Each row is a point. The window is the flat piece filled in between its corners: a triangle in 3 columns, a solid with four corners in 4, and so on. A path goes straight from each point to the next, and from the last back to the first. After which points does the path pass through the window?

Window (3 x 3)
[[-0.5  4.2  2.8]
 [ 2.0 -4.8 -1.2]
 [-2.2  3.6 -5.3]]
Path:
(1): [3.4 2.5 2.2]
(2): [ 7.9 -5.7 -0.1]
(3): [-4.1 -2.7 -0.4]
(4): [-4.1 -0.3 -2.6]
(5): [ 2.4  7.4 -0.1]
(6): [ 2.3  3.1 -1.2]
(7): [-5.3  4.1 -1.1]
(8): [-3.2 -7.6 -4.5]
(9): [ 2.5 -2.4 -2.9]
(10): [ 1.3  6.6 -6.6]
(11): [-5.3  4.6 -4.9]
(12): [-1.4  0.9  0.7]
Through the window after points: 4, 6, 12

Window (4 x 4)
[[-2.5 -2.0  0.2  3.6]
 [ 2.1  2.5  4.0 -2.9]
 [-0.5  2.0  1.8 -5.9]
 [ 1.9  0.5 -9.8  3.4]]
Path:
(1): [ 1.0  4.5 -4.6  5.2]
(2): [-2.0  6.0  0.3 -2.8]
(3): [ 5.1 -2.1  5.7 -3.1]
(4): [-0.4 -2.7 -1.0 -1.1]
(5): [-3.5  3.2 -2.5  3.5]
(6): [-3.0  5.6  3.2 -7.2]
(7): [ 1.9 -6.3  3.5  0.7]
(8): [ 0.1 -1.8  3.6 -4.3]
(9): [-1.6  5.8  3.8 -0.3]
(10): [-0.7  3.6  0.9 -1.4]
(11): [ 6.2  0.4 -2.7 -8.2]
(12): [ 0.3 -0.6 -0.6 -7.3]
(13): [-1.5  5.6  4.6 -1.7]
(14): [-1.6  2.0 -1.6  4.7]
(15): [-0.1 -6.0  3.0 -0.3]
(16): [  2.0  -4.2 -11.8  -1.2]
Through the window after points: 2, 12, 16

Window (6 x 6)
[[-1.6  2.3 -0.1 -5.6 -1.7 -1.0]
 [-0.5  2.8  3.0 -0.6 -5.7 -3.9]
 [-4.3  4.6  0.8  0.7 -4.4  0.9]
 [-0.8  1.5  1.6  0.6 13.5 -2.0]
 [ 3.5  5.9 -0.7 -1.0  9.7 -1.2]
 [-4.1  1.4 -4.6  1.7 -5.0 -4.7]]
Path:
(1): [-4.3  6.9 -0.4 -4.7  1.6 -2.4]
(2): [ 2.1  9.5 -1.4 -0.8  4.8 -4.3]
(3): [-0.6 -4.3 -0.2  2.0  6.1  2.2]
(4): [ 5.5 -1.0  0.9  1.2  0.8 -1.3]
(5): [-5.7  5.5 -1.7 -1.6  4.3 -5.1]
(6): [-4.9  7.1 -2.9  0.0 -4.8 -4.4]
(7): [-0.4  0.5  1.0 -1.1 -6.3 -0.1]
(8): [ 0.5  0.8  0.7  2.8 -3.2  1.6]
Through the window after points: 8

Window (8 x 8)
[[-7.5  0.0  9.2 -4.3  3.0 -1.9  5.2  1.7]
 [ 3.4  3.9 -2.9  0.6  4.7  2.2 -3.9 -2.4]
 [-7.7 -3.3  6.0  0.5  5.6 -6.3  2.1 10.9]
 [-2.4 -2.8 -7.5  0.5 -2.5  2.0  0.1 -1.2]
 [ 8.6  5.8 -4.6 -1.0 -0.5  0.9  1.6  2.7]
 [-5.2  1.7  5.5 -0.2 -0.5 -7.9 -0.9  2.4]
 [ 9.0 -1.5 -2.0 -1.6  1.3 -1.0 -1.5 -1.5]
 [ 1.9 -1.4 -2.6  2.0 -5.2  7.9 -3.6 -0.3]]
Path:
(1): [-2.3 -0.5 -1.6 -5.7  2.6 -2.1 -4.8  3.8]
(2): [-1.7 -0.7  1.2  5.6  1.9 -0.9  4.8  3.6]
(3): [ 0.8 -1.8 -2.8  4.4  1.4  0.3  0.4  0.9]
(4): [ 2.4  4.7 -0.5 -6.5  1.8 -1.1 -3.4  4.6]
(5): [ 4.9  5.1 -6.1 -6.1  0.3 -0.9 -7.5  0.7]
(6): [ 4.9 -3.1 -0.9  5.7  0.9  2.7  2.2 -1.2]
(7): [-1.5  1.2  5.2  5.0  1.5  0.8  8.8 -0.7]
(8): [-4.8 -0.5  4.3 -8.7  2.0 -5.1 -3.8  4.4]
(9): [-3.5  3.2 -3.1 -7.6  0.7 -1.9 -0.7  4.7]
(10): [ 1.1 -1.8  5.6  6.3  3.5 -5.0  3.3 -2.0]
(11): [ 0.1  0.1  4.4  5.8  3.4 -4.6  3.5  0.6]
(12): [-4.1 -1.3  1.4 -9.2  2.5 -1.4  0.4  6.0]
(13): [ 0.1  3.2 -5.1 -6.9 -0.8  0.7 -6.6 -0.8]
(14): [ 3.9  0.5 -0.9  2.8 -2.0  3.6  1.3  2.4]
(15): [-0.5 -1.9 -3.5  2.1 -1.2  0.0  1.6  0.0]
(16): [-1.6 -0.5 -6.0 -4.8 -0.8  1.8 -4.5 -1.3]
Through the window after points: 1, 7, 13, 15

Window (11 x 11)
[[ -3.8   6.5   1.0  -1.0   4.0  -7.3   0.7   6.6   1.6   1.7   1.3]
 [ -4.0   0.3  -4.6   0.4  -2.5   2.2   5.3   4.0   8.3   0.5  -5.0]
 [ -5.7   7.2  -3.1   0.9   9.3  -2.6  -3.1  -5.5   0.9   1.0  -1.6]
 [  3.8   6.5   1.5  -1.0  -0.9   2.9  -0.3   5.6   1.2  -5.5  -6.7]
 [-14.3   3.3   5.5  -7.6  -1.8  -1.1  -3.2  -1.6   0.6   7.0   8.4]
 [ -2.8  -0.2   8.2   2.5   5.2  -0.6  -2.7   7.1  -3.6  -2.2   5.2]
 [ -1.3  -4.0   2.7   0.2  -1.1  -2.9  10.2  -4.4   2.1   1.8   7.9]
 [  0.8  -4.5  -0.5  -0.7   3.8  -2.0   2.7   3.7  -4.7   0.9  -2.5]
 [  4.0  -4.6   2.9   8.5  -7.0  -0.3   3.2  -1.1   5.2   3.0  -1.3]
 [ -0.1  -4.2   5.6   3.3   0.8  -2.8  -5.6  -7.5   7.0  -2.5  -2.8]
 [  1.7   3.1  -4.7  -0.5   6.2  -3.3  -0.5   3.3   2.4   0.1   5.1]]
Path:
(1): [-4.6 -0.8 -0.4  1.3  0.4 -2.0 -0.2  0.3  3.5 -1.2  2.7]
(2): [ 0.2  5.0  5.6 -0.3  2.4 -1.3  1.1  3.2  1.6  3.6  1.1]
(3): [ 0.1  2.3  5.4 -0.2  3.5 -0.9  4.8 -3.7  5.5  4.0  2.1]
(4): [ -3.4  -3.2 -10.0   1.3  -2.2  -4.6   0.6   2.5  -1.6  -3.9   2.3]
(5): [-4.6 -1.2 -3.0  5.3 -1.7 -0.7 -1.9 -3.1  0.4 -2.9  1.6]
(6): [ 2.4 -2.1  4.6 -1.3  2.3 -2.3  5.1  1.7  3.3  3.5 -1.2]
(7): [-0.6  3.1  3.5 -2.7  3.8  2.3  0.4 -0.2  1.7  3.4  3.6]
(8): [-2.6  0.2  2.5  2.0  1.5 -4.3 -0.3  1.8 -1.7 -2.0  0.4]
Through the window after points: 5

Window (12 x 12)
[[ -0.3   9.4  -6.1  -2.8  -1.8   3.7   0.3   0.1  -0.2   2.8  -0.4  -3.5]
 [ -4.1  10.2  -0.6  -4.4   3.3   3.9  -1.3  -5.1   4.0   3.5   0.0  -1.9]
 [  0.4   8.2  -0.8  -3.1   7.8   4.6   1.4   2.7  -2.0   3.1   1.1  -1.0]
 [  1.4  -8.4  -1.4  -6.8   7.3  -1.5  -1.7   7.1   3.6   1.4   2.0  -7.9]
 [ -3.2 -12.1  -2.2  -2.2  -0.4   9.2  -2.2  -4.0   1.7  -6.3   0.2   0.4]
 [ -7.2  -3.6   0.6   3.1  -0.9   3.2  -1.0  -3.8  -1.1  -2.0  -4.2   0.1]
 [ -0.5  -4.0   5.2  -9.3   1.8  -0.4   1.1   5.1  -2.3  -2.6   4.0  -7.6]
 [ -1.4   6.1  -2.4  -5.0   4.1   1.2   8.1  -0.8   2.2   6.5   1.7  -0.8]
 [  0.1  -7.4   4.7  -9.6   0.6   0.0  -2.8  13.0   3.1  -0.3   3.5  -2.3]
 [ -0.4  -5.6  -1.5   0.5   1.2  -0.5  -1.2  -7.4   1.3  -7.5  -1.7   4.4]
 [ -1.8  -4.1   1.8  -2.7  -0.7   0.6  -2.8  -8.7  -6.4   3.0   0.4   3.4]
 [  1.7   8.1  -0.7   1.6   2.7   4.4   2.3   0.2   4.5   5.1   5.4  -4.7]]
Path:
(1): [-4.5 -0.3 -1.9 -0.5  2.1  3.5 -0.4 -0.9  0.5  1.4  3.5  2.2]
(2): [-7.3  0.2  0.5 -6.0  4.5  0.6 -2.1  3.3  0.0 -4.1  4.0 -1.4]
(3): [ 5.3 -2.5 -1.1 -2.7  0.4  4.8  5.4 -1.4  3.1  3.8 -1.3 -4.4]
(4): [ 4.0  1.8  3.1 -4.8 -0.7 -1.0  5.9  2.3  0.0  3.2 -4.1 -3.5]
(5): [-4.1 -0.7 -3.9 -4.7  6.3  2.6 -0.7  0.9  3.1  2.1  5.1 -2.0]
(6): [-5.5  5.4 -0.6  0.1  2.5 -0.8 -1.8  0.2  3.2  0.9  5.9 -0.2]
(7): [ 7.3  2.6 -2.0 -2.6  1.2  8.4  5.1 -2.2  1.0  4.0 -2.5 -5.9]
(8): [ 0.2 -4.7  1.9 -3.4  1.7  3.3 -1.7 -0.2  1.0  0.4 -1.6 -3.0]
(9): [-7.2  1.6 -3.1 -1.8 -0.1  0.0 -2.9  4.6 -0.2 -5.1  4.9  1.3]
(10): [-1.7  1.9 -0.2 -5.0  3.0  2.0 -1.7  3.6 -2.0 -0.4  7.7 -1.1]
(11): [ 1.2 -2.8  1.8 -6.3  2.1  1.2  2.5  0.7  4.8  2.7 -4.7 -2.5]
(12): [-1.2  3.0  3.4 -2.9  0.6  4.2 -1.5 -5.0  1.8  2.7 -3.3 -4.0]
(13): [-3.8  4.7 -5.9 -4.7  4.8  0.7  0.3  1.7  1.2  1.4  8.4  3.0]
(14): [-11.0   6.4   0.8  -7.8   5.3   2.0   0.0  -3.2   0.5  -3.3   9.6   1.8]
(15): [ 1.5 -0.3 -0.1 -2.1  1.0  0.5  0.0  0.0 -0.5  3.2 -2.0 -3.0]
(16): [-0.2 -0.5  1.8 -3.0 -0.7  2.7 -0.1 -5.4 -1.5 -1.3 -2.0 -1.2]
Through the window after points: 4, 6, 12

Window (14 x 14)
[[ -7.5  -5.9  -3.4   1.5  -4.6   0.0   6.2  -5.1   4.1  -2.4  13.0   6.0
    2.7   7.2]
 [ -6.2   0.9  -3.1   3.5   4.1  -2.1  -0.7  -0.2  -1.8   0.2  -3.2   1.2
   -2.0   7.1]
 [  4.6  -2.6 -10.2   0.0  -2.0   1.0   2.6   2.8  -1.8   2.0  -2.3   0.8
    3.6   3.3]
 [  7.1  -2.2  -5.6  -1.1   3.9  -1.0  -0.7  -4.1   1.4  -1.6   0.2  -2.8
    5.0  -0.7]
 [ -5.5  -3.5  -5.5  -1.4  -3.2  -1.6  10.1  -2.9   5.4  -0.5  -3.0   0.1
   -0.9   3.3]
 [  0.0   4.4  -4.2  -0.8   6.5  -3.3   5.4   1.9   2.2  -8.4   7.3  -1.9
    2.2  -1.2]
 [ -1.1   5.9   3.5  -1.1   0.0   0.0  -1.9  -1.4   1.2   4.2  -1.8   1.5
    4.4   4.2]
 [ -2.1   0.9  -4.9   1.7   5.9  -4.9  -2.4   1.6   1.5   1.3   3.1   4.5
    2.6  -0.5]
 [ -1.8   7.3   1.9  -3.6   5.7   3.8   3.2  -5.5  -1.7   3.8  -3.3   3.9
   -1.2  -0.3]
 [  0.2   0.7  -4.9  -9.6   0.6  -0.1   1.6  -0.7  -1.3  -2.3  -3.2  -0.5
   -3.9  -1.9]
 [ -7.2  -3.4  -2.1   2.0  -0.4   3.5   2.3   3.0  -0.2   1.0  -3.0   0.5
   -0.8   0.8]
 [  1.7  -5.2  -7.3  -0.7  11.3  -8.1  -1.5   3.1  -1.4   6.8   6.0  -5.9
   -0.1   4.1]
 [  5.8   6.1  10.2   3.6  -3.5  -9.1   2.1   2.7  -4.3  -7.0   5.2   5.4
   -7.0  -6.5]
 [ -0.7  -1.6   0.0  -0.3   3.1  -4.0   2.1   0.5  -4.0   1.2  -4.7   1.5
    6.5   3.3]]
Path:
(1): [ 0.1 -4.2  2.0 -0.8  4.3  0.4  5.6  2.8  0.2 -3.4  4.4  4.3 -2.8  7.6]
(2): [-4.0  1.5 -6.8  0.9 -3.8 -1.9  1.0 -4.9  2.9  0.5  4.1  0.0  3.0 -2.5]
(3): [ -1.8   2.9 -10.0  -1.0  -5.4  -6.1   1.6 -10.6  -1.4   0.6   1.1  -1.8
   5.2   2.7]
(4): [-0.5 -5.2 -1.9  0.8  3.6  0.5  3.0  6.9  0.7 -0.5  1.3  2.5 -0.4  3.4]
(5): [ 2.8 -5.4 -5.4 -1.7  7.2 -1.7  2.1  3.5  1.9 -1.6 -0.5  5.0 -2.0  6.3]
(6): [-2.3  5.3  0.0 -1.4 -3.4 -1.2  0.7 -8.7 -0.2 -0.7  3.9 -5.9  5.7 -5.2]
(7): [-2.6  2.2  0.0 -0.2 -2.5 -0.8  1.7 -1.7 -2.6 -0.4  0.2 -2.2  3.8 -0.6]
(8): [ 0.4  1.2 -1.5 -0.3  2.4 -1.3  2.1 -0.3  1.4 -1.3 -1.3  4.3  0.5  1.9]
(9): [ 6.0 -6.3 -4.9 -0.5  5.2 -1.2  2.1  3.1  3.9 -1.8 -1.0  3.8  4.5  6.2]
(10): [-7.0  4.5 -4.0 -3.2  2.5 -5.4  0.3 -2.2 -5.4  4.5  3.7 -6.4 -4.9 -3.6]
(11): [  1.7   5.1 -10.1   1.0  -0.7  -2.8  -3.3  -6.8  -4.4   2.9  -2.4  -5.0
   1.9  -2.4]
(12): [ 0.0 -1.1  2.7 -3.0  5.5 -1.2  5.5  3.7  2.2 -1.2  2.2  5.3  1.4  5.1]
(13): [-0.8 -1.3 -2.4 -0.6  1.6 -0.8  1.3  2.0  2.1 -0.9  0.9  3.2  0.5  1.7]
(14): [ -1.9   3.2 -10.3   4.3   5.2  -4.6  -0.8  -2.7  -6.8   5.6  -0.8  -3.4
   5.4  -2.1]
(15): [-2.4  0.6 -5.5 -1.1  0.7 -2.8  1.9 -1.0 -1.0  0.0  1.5 -1.0  2.6  0.5]
(16): [ 7.9 -5.3  1.9 -1.6  3.5  0.2  4.9  0.6  4.3 -0.5  1.8  5.0 -3.1  3.2]
Through the window after points: 9, 13

Window (14 x 14)
[[  4.8  10.3  -4.7  -4.4   6.1   1.0   4.0  -2.3   5.4  -1.0   2.5  -3.3
   -7.1   3.0]
 [ -5.5  -5.5  -2.2   1.3  -1.0  -2.6   1.7   3.1   2.6   1.7   2.3  -0.8
   -3.4  -1.8]
 [ -1.2  -7.2   3.2 -10.9   0.4   3.7  -0.1   1.4  -4.8   4.9  -0.2  -8.2
   -1.8  -6.5]
 [  1.6  -2.5   5.5   2.2  -0.1   3.1   1.1   5.7  -6.8  -6.4  -1.5  -5.9
    3.3   3.7]
 [  3.6  -1.7  -5.3  -2.7  -0.2   8.0  -3.6  -2.1  -4.8 -12.5   3.5   2.5
   -1.6   2.0]
 [ -4.1  -0.5   4.1  -1.8  -9.2  -2.1  -5.4   8.2   4.7   3.4   5.4  -3.0
    3.2   0.2]
 [  8.9  -4.0   0.5   1.6  -0.1   1.0  -0.9   1.7  -3.7   3.6   5.9  -0.5
   -6.1  -0.6]
 [ -5.2  -4.1   3.4   0.5   2.3  -5.6  -3.4  -3.0   0.1 -12.2   3.0  -1.4
    7.2  -8.6]
 [  3.1   4.8  -7.3  -1.1   2.7  -2.7  -1.6  -1.8  -5.7  -3.9   3.9  -1.7
   -4.0   1.5]
 [  7.2   5.5  -2.7   1.7   9.2   0.6   1.4   4.2  -4.7   2.4   3.5   1.4
    1.0  -0.9]
 [ -0.8   3.8  -7.4   3.0  -1.3   3.7   1.3  -5.1   5.8  -4.4  -2.9  -7.4
    1.7   4.0]
 [ -2.8   0.9   4.4  -2.7  -1.2   2.1   2.9  -3.6  -6.4   0.5  -4.5  -1.6
    2.3  -0.2]
 [  1.0  -4.9  -3.1  -5.8  -5.0  -0.7   7.0   1.2  -1.5  -0.5  -2.2  -4.5
   -3.2 -12.7]
 [ -0.1  -1.1   3.2  -8.3   3.5  -2.9  -1.8  -1.3   1.1  -2.1  -6.3  -3.8
    6.1   3.8]]
Path:
(1): [-2.5  2.3  1.2 -0.8 -0.3  1.2 -5.1  1.0 -3.8 -2.1 -3.0 -2.2 -5.0  0.4]
(2): [ 2.4  5.0 -0.6 -0.5  6.7  0.4 -3.0  1.9  2.0  0.0 -2.0 -0.9 -4.1 -3.6]
(3): [ 1.4 -1.1 -3.5 -6.4 -2.4  1.9  6.4 -2.8 -2.6 -1.3  5.6 -6.7  0.9  3.5]
(4): [ 4.7  1.5 -0.8 -1.4  4.4  2.3  2.2  2.0 -3.7 -0.2  3.9 -0.7  4.1  1.5]
(5): [ 2.1  2.8 -2.1 -0.2  4.5 -1.1 -0.7  1.4 -1.7  0.8 -1.4 -1.9 -3.2 -3.3]
(6): [ 2.0  1.1 -2.2 -0.4  3.1  1.0 -7.7  4.1 -1.8  1.2 -3.8 -4.5 -4.1 -1.4]
(7): [ 2.3  0.8  0.9 -0.3  2.1  1.2  7.9 -0.6 -3.6 -4.3  5.2  0.0  4.8  1.2]
(8): [ 3.2 -2.4  1.2 -3.8  0.5 -0.9  5.3 -2.3 -0.3 -1.3  2.2 -4.8  4.6  0.9]
(9): [ 0.6  3.3 -2.8 -0.4  1.3  2.4 -1.8 -0.6 -1.1 -4.4 -0.7 -3.9 -1.7 -0.1]
(10): [-1.3 -3.7  2.3 -5.6  7.1  2.0 -7.1  3.9 -1.9 -0.3  0.5 -2.8 -3.3 -7.3]
(11): [ 2.9  1.0 -1.9 -4.7 -4.1  0.6  8.2 -2.3 -2.3  1.7  0.4 -6.1  1.4  2.9]
(12): [ 1.8 -2.4 -2.0 -2.2 -0.1 -1.1  3.6 -0.3  1.1 -2.5  5.5 -3.5  6.4 -2.5]
Through the window after points: 2, 4, 6, 10, 12
